Each row is a point. Each copy is the shape, with its points in the same order, turned, moved and blurred by noise. Say if it was mirrored as well.

Shape:
.13  -.90
.42  -.02
-.12  .14
.11  .05
-.12  .73
-.29  .27
-.24  -.61
Copy 1:
.89  .16
.24  -.48
-.12  -.07
.07  -.24
-.68  -.32
-.32  .03
.46  .37
Copy 1 is: mirrored
Copy 2:
.24  -.66
.16  .25
-.39  .20
-.16  .21
-.62  .73
-.61  .26
-.22  -.57
Copy 2 is: only turned
Copy 3, 7 rows:
.77  -.46
.42  .37
-.09  .16
.16  .27
-.47  .61
-.32  .14
.30  -.47
Copy 3 is: only turned

Shape:
.32  .45  -.69
-.31  -.58  .22
.09  -.24  .13
-.05  -.39  .37
-.44  .32  -.20
-.52  .26  -.31
-.12  -.10  .32
Copy 1:
.20  .22  .94
-.46  -.31  -.32
.00  -.24  -.02
-.11  -.29  -.33
-.28  .51  .22
-.40  .52  .28
-.03  -.01  -.25
Copy 1 is: mirrored
Copy 2, 7 rows:
.85  .22  .44
-.65  -.09  .10
-.14  -.28  .18
-.44  -.40  .05
.20  .36  -.24
.17  .49  -.16
-.20  -.25  -.13
Copy 2 is: mirrored

Shape (9 x 4):
-.16  -.02  -.06  -.45
.08  -.40  .16  -.24
.00  .10  .15  -.08
-.04  .13  .29  -.11
.04  .09  -.94  -.08
-.16  .12  -.27  -.19
-.01  .12  .30  -.13
-.39  .02  .31  -.07
.07  -.13  -.19  -.04
Copy 1, 9 rows:
-.09  -.28  -.25  -.36
.05  -.54  .11  -.14
-.22  -.18  .01  .06
-.33  -.27  -.01  .12
.47  .48  -.17  -.41
.02  .04  -.30  -.16
-.33  -.29  .00  .06
-.27  -.41  -.32  .21
.19  -.09  .07  -.08
Copy 1 is: only turned
Copy 2:
.49  -.23  -.07  .29
.00  -.21  -.33  .31
.20  -.20  .08  -.06
.20  -.33  .03  -.15
.52  .61  .37  .51
.48  .08  .14  .13
.18  -.37  .03  -.10
.34  -.24  -.31  -.28
.14  .06  .04  .24
Copy 2 is: only turned
Copy 3 (9 x 4):
-.06  .20  -.55  .06
.27  -.23  -.49  .01
-.04  -.01  -.17  -.14
-.12  -.07  -.22  -.26
.16  .66  .02  .66
-.12  .30  -.23  .20
-.09  -.06  -.24  -.28
-.37  -.23  -.34  -.08
.17  .06  -.16  .19
Copy 3 is: only turned
Copy 4 (9 x 4):
-.07  .36  .18  -.23
-.20  .34  -.11  .23
.19  .06  .15  .07
.14  .15  .23  .14
.23  .05  -.51  -.84
.11  .10  .03  -.37
.21  .14  .27  .18
-.16  -.07  .38  .09
.05  .11  -.23  -.07
Copy 4 is: mirrored

Shape, 8 rows:
.18  .10  -.53  .50
.02  -.45  -.63  -.54
-.39  -.50  .49  .12
-.25  -.19  -.31  -.10
-.34  -.64  .06  -.05
.20  .16  -.29  .00
-.23  -.05  .00  -.24
-.38  .39  .24  .39
Copy 1:
-.59  -.29  .11  .45
-.37  .43  -.63  -.07
.64  -.49  -.43  .11
-.05  .10  -.46  .32
.33  -.33  -.66  .02
-.26  .04  .13  .13
.22  .12  -.24  .17
.42  -.33  .28  .69
Copy 1 is: mirrored
Copy 2 (8 x 4):
-.05  .72  .36  .18
.33  .05  .94  -.53
.22  -.54  .12  .45
-.03  -.02  .61  -.05
.31  -.42  .58  .17
-.03  .38  .22  -.17
-.07  -.20  .31  -.18
-.51  -.03  -.15  .30
Copy 2 is: mirrored

Shape:
.17  -.04  .07  .20  -.06  -.02
-.27  -.13  -.14  -.50  .23  .14
.09  -.68  -.35  .17  .14  .13
.24  .00  -.09  .21  -.08  .13
.20  -.01  .10  -.44  -.08  .07
.12  -.05  -.05  .25  -.02  -.20
.17  -.16  .08  .30  .03  .15
.22  -.04  .09  .17  -.20  -.12
.20  -.07  .11  .26  .21  .05
.12  -.11  .05  .20  .05  -.33
.23  -.06  -.94  .25  .21  .08
-.45  -.08  .01  .11  .16  -.19
Copy 1 (12 x 6):
.00  .01  .11  .13  -.06  -.12
-.07  -.25  -.17  .00  .41  .55
.25  .35  .16  .42  -.06  .49
-.16  .11  .02  .20  -.13  -.09
-.16  -.47  -.08  .22  .10  .13
.01  .09  .25  -.04  -.09  -.05
.11  .19  -.03  .20  -.09  -.12
-.04  -.08  .24  .15  -.09  -.20
.17  .08  -.08  .03  -.17  -.07
.15  -.04  .28  -.09  -.12  -.05
-.42  .57  .15  .07  -.37  .58
.16  .12  .14  -.30  .40  .11
Copy 1 is: mirrored
Copy 2:
-.16  -.08  -.08  .06  .00  .12
.28  -.14  .26  -.04  -.09  -.54
-.61  -.28  .16  .09  -.01  -.44
-.25  .10  .02  .01  .11  .07
.18  -.18  .16  -.36  .05  -.03
-.16  -.03  -.23  .17  .04  .02
-.30  -.05  .11  .15  -.09  .10
-.17  -.12  -.17  .06  .13  .18
-.25  .01  -.05  .09  -.26  .09
-.10  -.18  -.29  .15  -.09  .02
-.61  .51  -.15  -.01  .15  -.66
.14  -.14  .01  .50  -.09  -.30
Copy 2 is: mirrored
Copy 3, 12 rows:
-.09  .01  .05  .12  .10  -.28
.23  -.13  -.29  -.07  -.09  .44
.38  .08  -.58  -.04  .17  -.41
-.01  -.10  .05  -.05  .01  -.36
.29  -.12  .20  .11  -.13  .14
-.14  .22  -.06  .09  .00  -.32
.03  -.10  -.08  .09  .28  -.37
.00  .16  .14  .08  .10  -.27
-.12  -.16  -.15  .26  .14  -.30
-.12  .25  -.05  .29  .05  -.25
.01  -.06  -.58  -.37  -.50  -.61
-.25  .22  -.37  .04  .22  .21
Copy 3 is: only turned
